Rows are points. The points of each table are mixes of a few directions, plus a little noise. Count the directions of each table, and those that both share. Where both have some left over, give the other angles between the two spaces (their principal angles), to ten degrees, smallest first.
In the rows, zero is written as 100.

First (7 x 3)
[62 107 73]
[67 98 107]
[119 100 98]
[195 92 129]
[95 103 89]
[65 105 80]
[98 94 124]
Second (4 x 3)
[92 79 138]
[92 120 82]
[86 84 138]
[130 117 42]
Directions: first 2, second 2, shared 1; angles 40

First (10 x 8)
[110 108 78 101 82 82 115 84]
[82 87 98 151 96 8 122 99]
[76 95 96 133 74 140 67 160]
[109 116 154 72 98 89 114 62]
[97 94 76 93 113 139 74 113]
[107 104 140 76 118 86 111 68]
[109 117 44 70 91 150 61 64]
[134 111 121 47 113 137 127 84]
[97 85 97 96 130 121 88 118]
[80 83 97 160 85 46 118 146]
Second (9 x 8)
[106 105 99 97 100 97 100 104]
[81 86 105 112 100 110 100 87]
[130 123 93 81 101 84 99 122]
[54 65 111 129 98 124 100 67]
[143 133 89 73 102 78 100 131]
[74 80 106 117 99 114 101 81]
[26 44 118 147 97 138 101 47]
[92 93 103 106 99 105 100 94]
[195 172 78 41 104 51 99 169]
Directions: first 5, second 1, shared 0; angles 60

First (8 x 12)
[67 108 124 85 112 93 93 75 83 84 86 132]
[156 92 59 86 128 129 85 159 100 107 107 26]
[105 75 134 59 129 97 56 114 66 128 42 112]
[54 138 57 117 123 116 123 124 146 11 142 88]
[125 91 100 124 61 91 119 81 104 137 114 99]
[103 45 137 141 39 58 91 127 156 173 47 157]
[106 127 100 86 104 110 118 40 49 92 134 89]
[84 123 89 103 104 106 116 80 97 69 127 98]
Second (8 x 12)
[89 105 105 101 101 95 88 103 108 108 103 93]
[91 100 94 100 104 100 97 98 107 109 98 96]
[164 63 62 94 96 132 180 77 53 56 76 139]
[22 88 15 99 150 112 88 78 170 186 71 66]
[121 92 96 98 96 107 121 96 84 83 96 112]
[168 85 118 97 76 112 148 98 45 39 100 135]
[58 134 147 105 95 71 34 123 128 124 125 72]
[85 133 165 105 82 71 45 126 105 96 130 85]
Directions: first 4, second 2, shared 0; angles 70, 80

First (8 x 20)
[104 97 103 97 101 102 103 97 105 100 100 99 98 102 94 104 103 99 99 97]
[104 96 103 96 101 102 103 97 105 100 100 99 98 102 93 104 103 98 99 96]
[90 109 93 110 98 95 92 107 86 101 100 102 106 94 117 89 92 104 102 109]
[43 149 62 152 87 75 55 138 25 103 101 111 132 66 189 44 55 123 113 150]
[78 119 85 120 95 90 83 115 71 101 100 104 113 87 135 78 82 109 105 119]
[108 93 106 92 102 104 107 94 111 100 100 98 95 105 86 108 107 97 98 93]
[134 71 122 69 108 115 127 77 145 98 100 93 81 120 47 134 127 86 92 70]
[140 66 126 64 109 117 131 74 152 98 100 92 78 124 38 139 132 84 91 65]
Second (9 x 20)
[98 108 92 77 91 95 91 107 122 112 105 119 106 114 93 114 102 113 100 106]
[87 111 91 111 96 91 87 110 85 101 100 106 107 93 119 86 90 106 102 111]
[94 85 117 133 118 123 121 105 83 65 79 54 100 110 133 80 118 85 84 95]
[92 125 83 92 93 106 98 94 84 117 117 106 112 88 109 113 80 109 116 114]
[78 124 85 100 97 113 98 112 90 101 103 93 122 110 137 104 95 114 101 121]
[106 47 125 171 104 29 58 122 74 70 60 122 55 59 89 5 97 72 80 77]
[116 97 103 58 98 114 114 90 143 111 108 106 100 128 68 140 118 106 98 91]
[140 85 115 49 104 129 138 60 145 115 118 94 87 115 34 162 118 90 107 72]
[89 118 88 109 97 101 95 99 74 106 108 100 109 83 118 95 81 104 111 112]
Directions: first 1, second 4, shared 1

First (10 x 32)
[88 159 33 62 23 65 115 151 144 106 157 137 99 120 67 45 151 48 115 83 119 195 142 104 125 65 77 90 52 47 111 87]
[111 73 125 124 147 109 100 66 81 92 73 77 119 100 103 115 73 119 102 121 78 43 71 93 90 101 98 105 125 124 82 113]
[114 118 64 107 113 69 124 82 118 87 116 93 153 132 55 53 104 73 129 135 68 89 84 85 113 49 58 101 95 83 64 117]
[97 133 60 83 64 77 113 122 125 100 131 117 110 116 75 64 126 69 113 99 103 145 118 99 115 73 80 95 75 71 98 98]
[106 85 115 113 125 106 99 82 90 96 85 88 108 99 103 110 85 112 99 111 90 70 85 97 94 103 102 103 114 113 92 106]
[80 128 80 65 32 100 90 153 118 116 130 134 53 88 113 97 135 85 86 59 141 181 144 116 108 117 118 92 68 75 140 76]
[101 57 154 120 141 135 81 76 67 101 59 80 79 75 137 152 67 143 79 96 101 46 81 103 80 142 131 105 132 139 108 100]
[80 106 110 75 52 118 79 142 101 118 109 123 41 74 134 126 118 107 74 55 143 155 135 118 98 142 135 94 84 96 145 76]
[114 56 146 134 169 121 95 51 68 91 55 66 117 92 115 134 57 136 96 125 75 15 59 92 83 115 108 108 139 140 80 115]
[109 85 112 116 131 102 103 75 90 92 85 84 119 104 96 104 83 109 106 119 82 61 79 93 96 94 93 104 115 113 83 111]
Second (10 x 32)
[113 104 60 84 49 143 148 111 115 77 109 125 56 91 102 104 96 115 85 122 140 119 121 91 129 67 81 88 108 48 87 90]
[90 102 106 80 149 86 118 118 127 84 118 96 81 72 104 94 105 72 73 61 151 85 174 95 78 150 109 64 110 125 120 85]
[99 94 129 114 121 46 41 79 63 122 83 77 167 126 73 81 113 96 137 117 38 91 42 112 87 101 105 136 83 132 90 120]
[79 117 107 165 129 112 112 81 135 131 101 95 117 130 137 111 69 87 107 64 41 84 58 98 80 83 96 88 104 127 114 108]
[95 105 116 68 93 102 74 133 107 112 114 103 78 79 107 115 114 89 89 63 132 130 147 102 102 136 133 97 85 103 128 88]
[83 98 138 154 139 110 75 80 105 136 85 82 119 118 138 130 69 104 107 67 42 76 52 103 77 108 120 105 103 143 118 110]
[126 130 91 98 87 114 76 111 135 132 126 86 148 134 75 108 90 74 144 100 47 137 88 74 150 38 108 123 64 63 86 121]
[147 51 124 62 108 125 80 81 46 71 67 77 104 73 70 129 89 145 104 164 123 62 98 85 131 99 113 132 119 81 62 112]
[91 108 46 49 50 29 125 117 73 55 114 131 91 90 49 21 166 87 93 140 160 131 134 124 88 112 55 92 93 79 86 84]
[80 90 82 127 75 133 153 89 98 81 84 128 40 87 143 108 86 131 65 103 128 85 89 114 78 106 79 75 131 99 108 83]
Directions: first 2, second 6, shared 2

First (8 x 32)
[135 109 65 101 80 83 53 85 103 137 80 112 130 104 123 68 106 96 85 65 83 115 122 69 136 100 94 99 122 83 119 84]
[76 87 124 104 112 111 124 111 89 80 110 83 82 93 85 118 101 101 102 121 108 86 89 119 80 102 108 104 88 112 86 110]
[87 90 100 118 103 95 91 92 107 100 97 70 104 105 83 98 111 114 71 98 91 74 123 95 92 109 102 91 108 97 90 94]
[124 103 101 84 89 121 85 109 49 117 92 131 114 80 133 87 96 77 118 83 99 131 72 111 118 110 103 126 92 105 117 105]
[138 150 68 86 94 110 83 75 115 115 93 153 142 127 118 87 90 115 105 59 82 120 104 93 98 129 70 76 97 81 117 90]
[27 46 139 115 124 50 173 128 178 45 132 24 5 96 39 148 98 102 113 192 144 59 110 96 80 20 130 95 107 121 63 114]
[136 126 89 77 89 122 87 100 66 117 93 154 125 94 137 87 89 84 125 73 96 139 72 108 114 116 89 112 89 98 122 102]
[79 88 113 115 109 108 105 100 93 90 103 73 97 100 82 107 109 111 79 106 96 75 109 110 82 114 105 97 97 104 86 102]
Second (10 x 32)
[95 89 108 94 99 95 111 113 97 96 104 99 82 88 104 105 96 86 116 116 113 109 87 102 108 80 109 114 99 108 101 106]
[117 149 63 125 104 121 56 46 115 116 85 104 178 149 84 81 114 159 34 34 48 62 153 92 66 184 62 47 105 69 96 76]
[111 132 77 116 103 114 71 65 110 111 90 103 150 132 90 87 109 139 56 58 66 74 136 94 78 156 75 65 104 80 97 85]
[102 108 94 104 101 103 93 91 103 102 98 101 112 108 98 97 102 109 89 89 93 93 108 99 94 114 94 91 101 96 99 96]
[104 112 92 105 101 105 90 88 104 104 96 101 118 111 97 95 104 114 84 84 88 91 112 98 93 119 91 87 101 93 99 95]
[93 78 116 89 99 91 119 124 93 93 107 98 67 79 106 109 94 75 129 129 122 116 76 104 115 64 116 124 98 114 102 110]
[89 69 123 85 98 86 128 133 91 90 109 97 52 70 109 112 91 64 141 141 132 124 67 105 121 48 124 133 97 119 104 115]
[96 87 109 94 99 95 111 114 96 95 104 99 80 87 104 106 96 85 117 117 113 110 86 102 109 78 110 115 99 109 101 106]
[109 126 81 114 102 111 77 71 108 109 92 102 141 126 92 90 108 132 65 65 72 80 129 96 82 145 80 72 103 83 98 87]
[83 50 137 74 96 78 145 154 85 84 115 96 20 50 115 120 85 41 167 168 152 140 46 108 135 15 140 154 95 132 105 123]
Directions: first 4, second 1, shared 1

First (11 x 32)
[101 91 53 83 95 97 86 117 96 110 119 104 127 84 147 77 135 119 49 91 125 112 152 105 90 84 70 122 106 114 70 107]
[100 132 108 90 111 108 100 114 76 83 120 89 93 141 110 106 76 95 117 65 96 104 141 114 102 133 90 100 124 101 85 85]
[117 56 103 141 71 91 63 95 163 83 136 125 149 55 124 89 114 128 72 96 101 65 81 88 93 90 85 99 101 149 136 91]
[91 120 162 90 117 91 160 81 70 109 61 87 85 139 78 125 98 68 150 125 106 123 82 86 111 136 124 76 98 67 121 95]
[100 79 126 99 102 76 130 84 119 120 86 104 135 87 127 107 141 98 95 132 123 127 111 69 90 111 108 100 94 101 133 104]
[104 92 137 127 105 91 85 82 153 93 105 98 96 90 76 124 65 96 135 103 68 96 72 78 87 115 138 99 96 109 152 93]
[98 100 23 78 98 112 66 123 87 112 111 101 93 78 118 73 113 119 49 87 106 104 135 119 92 59 79 129 96 102 48 116]
[87 117 98 66 107 103 156 101 29 122 54 93 84 125 95 93 135 80 99 127 132 122 98 111 121 94 87 87 91 60 62 112]
[103 119 112 123 116 112 52 97 144 78 120 87 53 108 48 126 13 95 150 69 34 84 76 101 86 111 147 109 104 104 128 90]
[89 122 69 61 96 116 143 117 5 111 67 98 83 128 103 75 139 90 77 109 140 105 107 134 131 82 58 87 98 67 28 111]
[111 73 111 144 81 102 59 89 158 81 119 115 103 66 74 103 71 113 108 97 70 58 44 94 98 86 113 94 92 128 138 94]
Second (10 x 32)
[76 139 168 77 109 86 145 128 31 50 110 125 146 184 103 120 159 125 110 136 175 66 142 121 139 144 16 14 147 34 98 72]
[135 90 88 105 87 98 152 78 107 133 93 89 123 90 173 87 122 74 78 88 116 139 119 87 97 126 106 114 115 169 84 92]
[84 101 94 82 107 111 106 93 59 123 66 74 55 97 68 88 71 66 126 78 70 129 80 102 96 87 140 145 59 78 85 123]
[99 96 75 112 103 106 54 103 138 94 108 106 77 76 65 106 72 116 97 106 71 79 73 103 92 69 115 102 94 96 107 106]
[110 111 89 96 102 104 122 97 95 110 90 99 93 106 111 103 106 95 93 111 109 107 100 104 106 102 96 87 113 108 83 96]
[141 97 87 130 74 124 129 76 103 111 91 92 79 91 119 86 68 67 104 68 79 93 50 111 117 111 114 99 108 174 75 87]
[129 69 92 139 73 108 82 82 143 101 119 98 108 63 122 84 70 89 96 61 70 90 70 94 92 103 120 126 93 173 114 93]
[72 103 102 73 121 85 89 112 91 106 95 98 106 103 90 107 122 113 98 120 112 121 136 89 86 90 101 113 88 50 109 115]
[67 83 126 79 112 76 84 111 89 100 108 97 135 98 108 96 128 111 103 98 113 126 152 79 78 106 100 135 75 60 131 115]
[86 110 80 108 112 102 36 119 143 72 119 122 80 91 42 122 82 144 95 134 85 51 79 111 98 61 90 66 111 59 112 100]
Directions: first 5, second 5, shared 3; angles 70, 90

First (8 x 32)
[116 134 128 96 101 121 131 111 41 84 91 68 78 97 85 95 70 96 136 66 120 84 19 88 163 46 116 157 143 88 133 108]
[94 83 93 59 84 111 123 69 123 108 95 125 109 86 84 105 105 113 72 116 125 125 143 81 95 97 123 93 111 112 67 127]
[106 109 97 115 97 101 94 109 93 110 97 101 98 104 106 90 100 103 102 93 95 95 85 112 92 107 74 95 96 99 114 90]
[95 111 71 125 104 72 78 109 129 95 101 123 119 121 125 66 131 102 81 111 102 94 114 127 31 133 62 86 49 98 92 83]
[87 77 101 98 107 96 89 105 114 89 105 99 107 98 108 134 98 90 99 124 103 116 148 105 92 103 132 101 81 96 76 106]
[90 86 88 79 105 82 102 74 134 90 110 113 112 100 91 89 120 102 81 108 88 97 124 79 88 114 114 81 99 111 81 104]
[113 97 128 106 87 137 106 115 56 126 91 76 77 83 92 136 61 100 125 87 98 109 78 102 153 76 102 110 137 95 124 104]
[98 101 94 122 113 80 78 106 111 97 110 95 102 112 109 86 114 96 104 95 67 80 90 106 87 123 79 79 87 101 113 78]
Second (9 x 32)
[99 107 98 88 95 88 86 103 85 117 105 138 61 102 116 109 107 112 112 114 106 109 95 118 91 90 84 87 105 90 98 111]
[86 110 95 105 107 89 102 104 119 71 103 58 140 102 103 89 85 100 82 102 106 93 111 83 97 119 109 110 84 113 85 109]
[127 76 93 97 85 91 100 102 63 131 114 190 5 127 95 160 115 105 143 101 90 118 55 164 93 36 73 98 129 75 115 92]
[110 86 104 114 103 118 117 95 108 94 92 76 125 98 78 96 100 86 96 82 89 92 98 89 111 101 114 113 104 107 110 80]
[70 122 83 101 108 56 93 112 126 46 119 50 141 119 116 106 67 111 76 117 117 94 105 94 82 119 102 117 71 118 64 128]
[113 99 121 95 101 146 100 88 91 142 74 105 107 62 93 56 126 91 100 88 90 97 124 69 121 120 109 78 111 93 125 82]
[104 104 115 91 101 125 94 93 93 129 85 109 100 72 103 69 118 99 99 97 97 100 119 80 109 116 104 80 105 96 113 94]
[87 97 87 119 107 79 117 107 129 45 111 39 151 125 87 115 70 93 82 93 101 88 92 95 97 105 114 134 83 120 81 101]
[105 102 104 90 96 105 90 99 84 126 98 135 69 92 108 99 113 106 111 105 100 107 101 108 99 94 90 84 108 89 108 102]
Directions: first 5, second 3, shared 0; angles 50, 60, 70

First (8 x 32)
[133 160 71 84 98 90 133 103 74 119 84 100 119 82 77 87 110 158 108 98 142 99 71 133 66 84 88 127 104 121 103 126]
[80 103 72 90 108 112 36 110 48 123 120 57 130 99 124 146 87 58 113 81 85 92 74 104 105 134 90 69 63 103 66 114]
[89 70 139 97 47 89 136 93 149 67 74 85 52 66 109 105 87 119 63 101 72 92 109 91 117 92 103 107 134 90 96 68]
[166 120 100 83 125 68 90 97 134 138 62 102 80 84 86 93 120 164 54 73 147 61 73 131 123 50 82 121 175 113 95 86]
[97 133 75 102 108 113 88 108 64 117 117 98 134 115 93 109 105 90 113 103 105 109 93 107 78 112 101 95 68 106 99 123]
[95 129 116 129 82 117 142 103 129 91 112 143 109 140 68 77 122 99 74 131 88 125 142 87 73 88 128 108 89 90 139 103]
[28 5 120 95 78 109 68 93 83 49 116 55 73 71 158 133 52 25 146 95 38 107 105 63 133 156 96 64 63 82 65 78]
[113 80 106 120 155 101 107 92 119 94 113 161 102 143 84 51 118 87 129 118 122 117 135 84 103 83 113 109 104 94 137 100]
Second (8 x 32)
[141 114 87 107 161 89 150 89 103 96 98 175 110 127 65 22 123 139 155 121 164 123 118 105 75 68 104 139 108 111 147 121]
[109 112 111 102 81 99 79 106 125 120 91 82 92 101 99 127 108 104 41 89 86 80 96 105 116 89 101 90 125 96 90 85]
[65 76 71 77 104 109 10 110 33 119 119 24 122 75 149 169 68 42 125 67 72 80 56 103 123 152 78 56 60 103 39 107]
[85 83 103 75 56 92 64 104 92 105 82 26 80 48 135 160 73 97 69 69 70 68 60 111 127 118 80 80 113 101 49 83]
[111 130 105 123 110 111 118 103 121 109 111 143 115 143 70 77 126 101 79 121 106 115 130 95 83 82 120 107 98 95 134 106]
[117 70 119 118 145 93 130 87 137 80 100 167 83 130 83 38 115 105 127 120 124 117 139 83 106 74 113 120 120 94 142 92]
[105 141 106 94 42 99 120 107 114 109 82 69 94 77 91 130 102 133 41 95 86 87 85 117 89 92 99 105 116 103 89 95]
[68 74 98 104 101 109 129 94 76 63 116 114 104 98 108 77 84 78 164 119 93 130 115 82 82 125 105 103 59 97 111 112]
Directions: first 5, second 5, shared 5

First (10 x 32)
[128 104 83 27 77 142 147 71 107 144 88 103 132 91 145 101 65 111 82 85 41 75 91 79 130 75 90 100 154 133 70 93]
[121 103 87 46 83 131 134 79 105 132 91 102 123 93 133 101 74 108 87 89 57 81 93 84 122 81 93 100 140 124 78 95]
[78 97 114 158 118 67 63 123 95 65 109 98 75 107 64 99 127 92 114 111 146 120 107 116 76 120 108 100 57 74 123 105]
[99 100 101 103 101 98 98 101 100 98 101 100 99 100 98 100 101 99 101 101 103 101 100 101 99 101 100 100 98 99 101 100]
[121 104 87 45 83 132 135 78 105 133 91 102 124 93 134 101 74 108 86 89 55 81 93 84 123 81 92 100 141 125 78 95]
[72 95 117 174 123 57 53 130 93 56 112 97 68 109 54 99 135 89 118 115 160 126 109 121 70 126 110 100 46 67 130 107]
[123 104 86 40 81 134 138 76 106 136 90 102 126 93 137 101 72 109 85 88 52 79 92 83 125 80 92 100 144 127 76 94]
[72 96 117 173 123 58 53 129 93 56 112 97 68 109 55 98 135 89 118 115 158 125 109 121 70 125 110 100 47 67 129 107]
[92 99 105 120 106 89 87 108 98 88 103 99 91 103 88 100 109 97 105 104 116 107 103 106 92 107 103 100 85 91 108 102]
[94 99 104 115 105 91 90 106 98 91 102 99 93 102 91 100 107 98 104 103 112 105 102 104 94 105 102 100 89 93 106 102]
Second (11 x 32)
[68 112 75 80 93 110 98 98 66 138 103 104 105 72 106 106 98 60 97 81 113 107 106 113 86 111 130 92 101 99 116 93]
[118 89 116 111 105 99 104 95 122 83 95 96 103 114 98 96 99 123 102 107 90 95 98 94 115 92 80 109 104 105 88 104]
[94 104 95 96 98 100 99 102 93 106 102 102 99 95 101 101 101 92 99 98 104 102 101 102 95 103 107 97 99 98 104 99]
[115 79 118 108 108 109 109 80 125 95 89 93 115 109 102 96 94 120 104 97 83 93 103 99 128 88 75 118 115 114 83 103]
[128 82 124 117 109 98 105 92 134 73 93 94 104 122 97 94 98 135 104 111 83 92 98 91 123 87 69 114 106 108 81 106]
[140 86 131 125 109 87 101 105 142 51 97 95 92 135 92 93 103 150 104 125 85 91 92 83 116 87 63 109 97 100 81 109]
[66 86 84 77 99 134 112 61 79 164 86 95 137 64 115 104 85 59 101 59 95 101 117 123 123 99 114 116 128 124 100 92]
[55 158 49 75 78 76 76 154 29 117 131 121 58 71 96 112 117 41 89 105 148 120 93 105 20 134 171 50 60 60 149 91]
[103 98 103 102 101 99 100 100 104 96 99 99 100 103 99 99 100 104 100 102 98 99 100 99 102 99 97 101 100 100 98 101]
[48 109 64 67 91 125 103 82 51 171 98 103 121 53 114 109 91 36 97 61 113 109 114 125 92 112 142 97 112 109 119 88]
[165 96 142 142 110 62 93 133 157 5 107 98 65 160 81 90 114 180 103 154 88 90 80 67 99 88 53 97 77 83 81 115]
Directions: first 1, second 2, shared 0; angles 50

First (10 x 32)
[108 97 90 118 121 97 111 116 96 90 85 120 89 96 74 96 90 122 108 107 120 118 101 100 84 77 80 88 97 109 91 89]
[99 102 102 94 102 82 90 107 94 101 93 105 78 117 111 120 83 95 109 96 107 107 92 101 104 100 80 71 114 100 108 87]
[12 161 122 22 57 80 69 97 129 127 65 47 108 100 64 66 75 105 116 71 47 64 120 59 62 131 176 111 54 97 100 136]
[131 69 93 130 107 135 117 89 103 93 116 121 137 81 111 84 134 97 78 107 108 85 99 125 125 96 116 140 117 86 102 120]
[100 78 106 85 90 107 87 91 99 107 91 91 41 102 120 148 85 62 128 84 107 127 77 97 106 105 72 79 133 105 112 105]
[104 90 84 119 105 81 104 110 95 89 87 131 85 102 88 100 87 104 108 110 121 118 87 115 92 85 77 68 112 92 101 77]
[125 121 98 117 98 69 101 92 79 95 163 83 142 129 146 97 120 99 58 125 82 90 111 104 121 116 85 92 75 101 96 48]
[79 108 99 88 83 126 105 89 114 104 100 74 100 68 69 81 110 99 107 96 79 108 106 78 71 104 127 135 65 112 84 122]
[133 92 111 109 138 108 104 113 87 98 100 108 88 119 121 130 96 114 101 99 123 100 106 102 122 88 67 92 121 114 103 100]
[110 83 92 117 101 117 110 95 106 95 100 120 129 86 97 79 118 102 88 104 106 84 100 119 111 96 120 125 110 84 103 117]
Second (10 x 32)
[112 90 69 69 98 99 122 88 72 123 48 102 94 114 139 107 79 44 88 84 98 104 109 135 118 93 135 82 101 166 66 98]
[82 94 124 105 114 84 85 112 110 95 161 96 74 90 72 109 110 133 113 104 105 106 83 52 123 108 76 109 104 23 148 122]
[99 106 110 115 98 104 93 103 112 91 111 100 108 96 88 94 107 120 103 107 99 96 98 94 85 102 88 106 99 85 105 96]
[98 92 96 87 105 92 103 99 91 108 104 99 84 102 105 108 95 88 100 93 101 105 97 94 120 100 106 95 101 95 106 109]
[104 98 89 90 98 101 109 96 91 108 79 100 101 105 114 102 93 81 95 94 99 101 104 115 104 96 112 94 100 126 86 97]
[115 91 65 69 95 102 124 85 71 123 36 102 99 115 143 105 79 39 85 84 98 101 112 142 114 91 139 81 100 179 57 93]
[107 125 114 141 83 124 88 102 130 71 87 104 152 95 82 74 117 139 99 119 94 83 111 119 33 99 81 115 92 117 81 70]
[82 108 140 131 108 95 73 117 131 76 176 97 95 82 51 97 123 167 117 117 104 99 84 48 92 111 56 121 100 5 151 111]
[94 92 101 89 109 90 101 102 93 108 117 97 79 99 99 110 97 96 103 95 103 106 93 83 125 103 100 97 103 78 116 115]
[106 105 94 103 94 108 102 97 101 99 79 101 114 103 106 95 99 95 97 101 98 96 106 117 86 97 105 99 98 125 84 90]
Directions: first 6, second 2, shared 0; angles 50, 90

First (9 x 32)
[80 92 108 70 86 79 107 83 87 96 111 135 92 97 125 112 93 70 99 89 74 95 99 106 94 103 84 88 89 100 117 111]
[131 112 86 148 123 133 88 127 120 106 82 45 113 104 61 82 111 147 102 118 142 108 102 90 109 95 126 120 119 100 72 82]
[105 102 98 108 104 105 98 105 103 101 97 91 102 100 93 97 102 108 101 103 107 102 100 98 101 99 104 104 103 100 95 97]
[115 105 94 123 111 116 94 113 110 103 91 73 106 102 80 91 105 123 101 109 120 104 101 95 104 98 113 110 109 100 86 91]
[112 105 95 118 109 113 95 110 108 102 93 78 105 102 85 93 104 119 101 106 117 103 101 96 104 98 110 108 107 100 89 93]
[46 80 123 18 60 43 121 55 65 90 131 195 78 92 168 131 82 19 96 70 28 86 97 118 85 108 55 65 68 101 148 130]
[111 104 95 117 108 112 96 110 107 102 93 80 104 101 86 93 104 117 101 106 115 103 101 97 103 98 109 107 107 100 90 93]
[77 91 110 65 83 76 109 81 85 96 113 140 91 97 129 114 92 65 99 87 69 93 99 107 93 103 81 85 86 100 121 112]
[121 108 90 132 116 122 92 118 114 104 88 63 109 103 73 88 107 132 102 112 128 105 101 94 106 97 117 114 113 100 81 88]
Second (10 x 32)
[65 109 96 111 67 56 107 110 110 139 80 124 80 108 59 114 114 112 80 95 74 105 105 77 72 102 110 93 89 102 83 107]
[110 95 139 99 154 155 107 83 108 54 102 64 158 118 83 79 96 99 115 110 144 84 105 114 117 80 95 78 144 112 78 82]
[120 103 74 133 94 98 90 123 104 115 97 80 82 85 104 100 117 121 88 99 110 110 103 96 100 110 103 133 93 89 102 87]
[103 114 69 126 68 74 97 124 102 130 92 86 73 90 92 113 95 119 103 116 78 109 99 75 89 99 134 109 92 104 117 101]
[86 100 129 93 120 116 110 89 108 85 92 96 131 120 69 90 101 99 101 101 115 90 103 102 98 89 95 78 120 110 75 98]
[99 87 104 89 124 94 65 67 97 112 107 143 93 96 124 97 109 105 87 70 137 117 95 119 106 91 100 89 103 76 80 101]
[127 111 84 113 100 122 105 120 102 90 101 58 105 96 100 98 81 110 124 130 95 97 97 92 113 97 123 109 103 113 121 99]
[94 99 85 119 69 68 109 115 87 103 112 90 80 74 135 127 105 84 92 102 70 92 109 89 87 98 105 112 104 102 145 79]
[104 98 74 73 78 75 79 89 89 125 109 144 62 91 132 105 86 96 105 91 80 120 86 105 104 111 105 103 63 87 115 129]
[95 86 143 42 126 141 130 79 93 46 108 114 138 123 100 75 99 58 106 89 95 76 101 135 113 122 31 96 87 107 86 117]
Directions: first 1, second 6, shared 1
